Each row of a before or after table is a point. The points were changed in one or more steps. Then noise was added and the rows were shuffled. The steps act on columns, c1 being the first. What was done? A step turns or swaps two columns, mirrors them in a line or flattens them onto one, adds a multiple of one to another, or multiplies or shifts one. Angles are multiples of 10 degrees, from the lower column toward the higher: turns from -170 to 170, lines from 10 to 170 but not 90. Use the fewest steps. Two steps may share a column if one is a turn and the other turns, adds or multiplies; they go together, in the order done. Otherwise the lowest column goes first.

Before (10 x 2)
[[  4  31]
 [-27   2]
 [ -5 -42]
 [-13  49]
 [-24   9]
 [ 42  32]
 [-27 -13]
 [ 19  28]
 [-32   9]
 [-31   3]]
After (10 x 2)
[[-30   5]
 [ 51   6]
 [-23  16]
 [ 30  15]
 [-16  20]
 [-25  18]
 [ 13  48]
 [-25 -34]
 [ 20  26]
 [-24  22]]
Steps: turn c1 and c2 by -30 degrees

Before (14 x 6)
[[ -1  -3 -39 -20 -20 -33]
 [  7  35  19 -13 -35 -41]
 [ 22  38  23  17   8 -17]
 [-43 -38 -15   8 -37   9]
 [-30  12  -4  24 -46  33]
 [-25  30  -2  18 -33  25]
 [ 24 -29  16 -19  20   3]
 [ -2   1  12 -36  44 -28]
 [ 33  23  24  -4  13  -9]
 [ 10  29  30 -14  12 -31]
 [-47 -34 -30  43 -38   5]
 [ -2  16 -12  30 -22  32]
 [-17 -43  -7  -2 -18 -31]
 [-24  -5  -4  25 -56  48]]
After (14 x 6)
[[-15 -34 -43 -10  13  -3]
 [-16  32  12 -21  52  12]
 [-11 -10  17  18 -33  24]
 [ -8 -18  29   2 -23  38]
 [ -9  26  10 -16  40  30]
 [  0   3  -1  25 -31 -28]
 [  3 -31  14  30 -14  30]
 [-16  31  10 -31  16  16]
 [  1   6   4 -52  61 -33]
 [-27  47  13 -22  54  -5]
 [ -2 -30  -7  -3  25 -43]
 [  0   8  -7 -16  57 -38]
 [ 35 -28 -14  35 -27   1]
 [-31 -41   7  22  17  35]]
Steps: turn c1 and c5 by -130 degrees; swap c2 and c6; mirror c3 and c4 in the line at 20 degrees

Before (10 x 11)
[[ 18  59  20 -45 -35  -9   7  10  -6   7 -29]
 [ 29 -13  -4  44 -24 -53 -64 -50   2 -49 -57]
 [ -9   0  20 -10  24  25  21 -26  38  -9  -2]
 [ 14  -9  14  13  -8 -12  29   9  12 -14   0]
 [ 38  -9 -13  21  21 -20  -3  26  -9 -47 -44]
 [ 66  30 -11 -34 -46  14  -7  17  20  -3 -19]
 [  4  21 -14   9  15 -11  31 -13  33 -30   1]
 [ 40  17  -5  14  18  -9   4   3  -2   5  -6]
 [ 41   7  -5  41 -31 -34 -69   4  44 -22 -59]
 [  0   7 -21  18  -5   5  18  -2  -9  -8 -32]]
After (10 x 11)
[[  6  20  21 -10  23  12   4  25  37  -9  18]
 [-28 -45  -4  44 -24 -30   8  49   2 -49 -77]
 [ 15 -21 -13  10  16   4  -5  13  33 -29  29]
 [-14 -11  13  13  -7  -3   3  -9  10 -15  27]
 [-18 -45  -9 -34 -46  55  15 -16  20  -4 -14]
 [-30 -31 -14  21  18   0  16 -26  -8 -49 -19]
 [ 33 -46  21 -45 -34  29  33  -9  -4   9  -4]
 [  6   1 -21  20  -6   6  32   0  -9  -8   5]
 [-21 -50  -6  41 -31  -5  20  -5  46 -23 -86]
 [-14 -37  -3  15  17  20   8  -4  -3   5   1]]
Steps: turn c1 and c2 by -130 degrees; turn c2 and c6 by -40 degrees; turn c7 and c11 by 70 degrees; add 0.5 times c10 to c7; multiply c8 by -1

Before (11 x 20)
[[ -11   -3    5  -25   15  -18  -14   40  -14   11   30  -19    0   23
     6   -3  -19    3  -12   -7]
 [ -45    7    8    5    7   50   32   -7  -13   29  -47   -7  -25   28
     2  -12  -22   13   -9   30]
 [ -33    4    9   72   -2  -16   15   41   22    2   29    6   15 -101
   -13   -5  -17  -12   36    0]
 [ -13   -3   24   35   14   16   14   22   -9   -2  -10  -26    4   31
    -4   14    9  -26  -10   -4]
 [ -94    1    9  -22  -16   -4  -24  -67   -2  -30    9  -23   -3   25
    -2   18    8   -3    2   -9]
 [ -15   18   21   27   18   33   13   24  -19   18   -2   -6  -13    6
     2   -9  105   -7   -6   -9]
 [   0  -14   25  -10   13  -16    0   46   -1   18   14   55   -7  -84
   -61   10  -20  -77   -1   -1]
 [ -13   -2   27  -23  -16   31  -22   43  -12   18  -45   -6  -17    4
   -57   20   17  -18  -18   19]
 [ -39   -9   10   -3  -47   -7   18   -5    7   23   26  -17   12   25
   -13   18  -20   11   18   68]
 [ -13   -1    8   50   16   -4   38   33   39   29   28    2  -35  -40
     5   19   -7   11   -2   -8]
 [ -22   48   22  -21    7  -11    4   16    1    6  -20  -10    9   23
   -17   17  -13  -21    1   -9]]
After (11 x 20)
[[  14   23    8   50   15   18  -34   33   39   29   27   17  -34  -39
     0   19    5   -2   -2  -13]
 [  12  -22   24   36   15   -6  -17   22   -8   -2  -10   15    4   31
    12   15    7   -5  -10   22]
 [  -7   23   10   72   33    3  -15   40   22    2   29   12   15 -101
   -21   -5  -10   -3   35   11]
 [ -19  -37   27  -23   10  -68   -1   44  -12   18  -45  -22  -17    4
    -1   20   13    6  -18   24]
 [  13   12    5  -25   14    9   19   40  -13   11   29   35    0   23
   -13   -4  -23   -3  -12   -5]
 [  12   57   26  -10    2  -42  -14   46   -1   18   14  -25   -6  -84
   -44   11  -21  -12   -1   72]
 [  15  -19   21   27   18   -9  -18   24  -20   18   -2   -9  -14    5
    30  -10   98   -4   -7    3]
 [  -2  -46    8    6   45  -11  -38   -7  -13   29  -47  -29  -25   27
    44  -12  -26   14  -10   -1]
 [   3  -59   22  -20   22   -7   -7   16    1    7  -20  -36    9   23
   -17   17  -12   -7    1   17]
 [ -33   -8    9  -22   90   -9   22  -67   -2  -29    9   23   -4   26
    -5   18    7   -4    3   -1]
 [ -53   17   10   -3   30   -1  -20   -6    7   24   27   35   12   25
   -12   18  -18   27   18   12]]
Steps: turn c1 and c5 by -80 degrees; add -1 times c11 to c2; turn c2 and c12 by -140 degrees; turn c6 and c15 by 60 degrees; turn c6 and c7 by -160 degrees; add 0.3 times c9 to c17; turn c18 and c20 by -70 degrees; multiply c18 by 0.4

Before (11 x 48)
[[ 56   0  19 -16  19 -25  -4 -14 -13  26 -73 -13  11 -19 -29   5 -24  11
   20  14  48 -25 -42  24   1 -38  50  19  13  26 -27  37  14  16 -22 -43
   -6  -8 -62   2  -8 -33   6  33  -1  -5  -1  -7]
 [  6  25 -27 -26   3 -67  17  21  14  37   9  38 -43 -26 -38 -17 -37 -33
   46  -6 -24 -11 -10 -15  11   4   3 -11 -25   8 -45   9   4  -3 -27 -29
   11  13   3  48 -19 -24  -1  46  -7 -44   7 -59]
 [ -6  15  -1  29  30 -14  -2  34  12  -9 -25  36  55  24  19  22  26 -14
  -44 -37   7  33  29 -30  -6 -10  25 -22 -24 -17  16 -20 -32  11   9  14
   20 -11  32  21  12  20  -1   4   2  28  -1 -43]
 [-10  25 -14 -62  19 -26   8  36  26  15 -28   8 -12 -40 -34   9 -39 -23
   32   1 -24  -3  12  -5  35 -18  10  11  -9   8 -61  22  -1  28 -32 -21
    3  19 -30  21  33   1  -2  34   4 -23  41 -45]
 [-46  30  11   6 -29   2  17   5 -33 -18  12   6  45  40  30 -16   9 -43
  -15 -16 -32  15  35 -31  -4  22 -17 -10 -42 -53  35   0 -47 -26   3  12
   10 -15   7  -2  -5  14 -10 -27  -3  -4 -22 -20]
 [  7   5   4  16 -14  17  46  20  12 -20   5  37  25   3  26 -17  -9 -25
  -44  -8 -18   6  37 -21 -31  15 -25 -17 -31 -38   0 -10 -32  -4   3  50
    3 -10  18 -11  -6  23 -25   0  12  22 -33 -11]
 [ -3  37 -47 -41 -14 -18  20  54  10  58  -8  20  -6 -50 -55 -44 -48 -12
   37 -21  -7  -7  -8 -18  12  44  -9  36   6  -2 -40 -10   0  15 -13 -13
   48  20   0  17  19 -20 -23  58 -12 -37  25 -53]
 [  8 -40  37  -2   4  17  -4 -17 -24  -5  -1 -35  21  -2 -21 -55   2  41
    9  32  23   8  -7  20  10  41  45  15  40   2 -16  49 -18 -30  -6  -1
  -28 -35 -28  -9 -74 -24  23  10 -16  -4   1  40]
 [-40   6  -3  -3 -43  12  34   5  10 -10  19  11  29  11   5 -53  11  -3
   -8  41   3  -2  14 -26 -13  18   4  -4   5 -14  13  14 -20 -46  31   8
   -9 -35 -20  -5  -7  26  14  -2   6  32 -14 -15]
 [  5  31 -36  30  45  -8  24  50  31  -7 -24  22  64  21  22  -1  17 -22
  -18  -7   3  38  37 -14 -17 -38 -29   1 -17 -17  19  -5 -10  -5 -13   7
   17  -6  14   2  10  23 -31  -5   3 -27   9 -29]
 [ 43 -38   5 -17  22  12 -30  -9   2  20 -34 -38  -8 -11  10 -28 -27  15
   -9  31  48 -18 -15  13  18 -13  43  25  26   6 -21  36 -11 -33 -10 -25
   -2 -20 -52  13 -36 -52  63  16 -35   3 -19  39]]
After (11 x 48)
[[ -7  23 -14 -59  18 -21  13  38  26  19 -27   8 -14 -42 -32   5 -45 -25
   32   0 -19  -6   9  -3  34 -14  12 -19   9   9 -62  17  10  31  26 -26
   40  21 -29  25  30   4  -7  35   1 -21 -13 -44]
 [  8 -41  33   0   5  19  -4 -19 -20  -9  -7 -17  17  -4 -21 -33   6  39
    6  31  28   2 -13  20  12  38  45 -15 -57  -5 -15  46 -70 -30  -1  -2
    7 -37 -24 -13 -72 -20  38   8  -9   0  11  41]
 [  2  25 -34  31  41 -10  22  44  36 -10 -24  28  60  17  28  -4  18 -24
  -20 -10   2  38  39 -15 -15 -39 -26  -6  19 -15  24  -7  36  -1  12   8
   -1  -7  16  -1   6  24 -49  -1   5 -25  -6 -25]
 [ 11   5  10  13 -14  15  45  27  15 -20   8  68  27   7  22 -30 -14 -22
  -45 -12 -19   7  42 -22 -34  14 -26  18  28 -38   0 -10  47  -5   1  49
  -30  -9  10 -10  -8  25 -40  -2  13  24  14 -11]
 [ -6  41 -45 -40 -17 -16  17  55   9  57  -7  18  -3 -48 -57 -37 -50 -16
   37 -20  -6 -10  -7 -17  13  45  -8 -38 -22  -3 -35 -11  37  12  -1 -11
   12  24   3  17  14 -21 -37  60 -15 -37 -22 -56]
 [ 47 -41   5 -13  24  10 -30 -11   0  22 -30 -26  -6 -10   5 -21 -32  10
  -12  30  49 -17 -14  11  18 -11  48 -27 -34   4 -18  35 -70 -33   4 -30
  -19 -23 -50  11 -42 -47 103  18 -36   2   5  36]
 [-44  27   9   5 -26   1  12   3 -35 -16  13  51  40  40  28 -24  10 -40
  -15 -17 -33  17  39 -25  -1  25 -18  14  32 -51  40  -4 -10 -31   0   3
  -23 -16   7  -5  -2  14 -15 -29  -7  -8   3 -21]
 [-10  10   2  27  29 -13  -2  35  13  -5 -19  61  54  20  19  17  30 -16
  -44 -37   5  33  30 -26 -10 -12  27  24  28 -15  15 -21  48   9  -6  17
    0 -12  34  16  16  24   2   6  -2  32 -10 -48]
 [  1  20 -26 -26   4 -69  15  19   9  37   6  34 -47 -21 -36 -20 -33 -31
   45  -6 -24  -9 -15 -16  12   1   5   4  13   6 -46   7  71  -5  31 -27
    3  10   6  55 -20 -23   1  45  -2 -40  -7 -63]
 [ 55   0  20 -14  24 -22  -3 -15 -19  25 -70 -19   4 -21 -35  11 -21  16
   19  18  50 -24 -40  27   1 -43  51 -26 -11  30 -23  36 -15  14  12 -43
    3  -9 -63   2  -9 -29  19  32  -1  -5   4  -8]
 [-42   5  -2  -9 -47  11  33   9  14 -15  17  23  25  17   5 -48  11  -7
   -5  42   5  -4  19 -26 -20  21   3  19 -22 -13   9  14  10 -53 -28   3
  -12 -34 -16  -7  -6  27  25  -7   5  32  16 -13]]
Steps: multiply c12 by 2; turn c12 and c33 by 60 degrees; mirror c16 and c29 in the line at 10 degrees; turn c28 and c35 by -160 degrees; multiply c37 by 0.4; turn c37 and c47 by -110 degrees; multiply c43 by 1.6
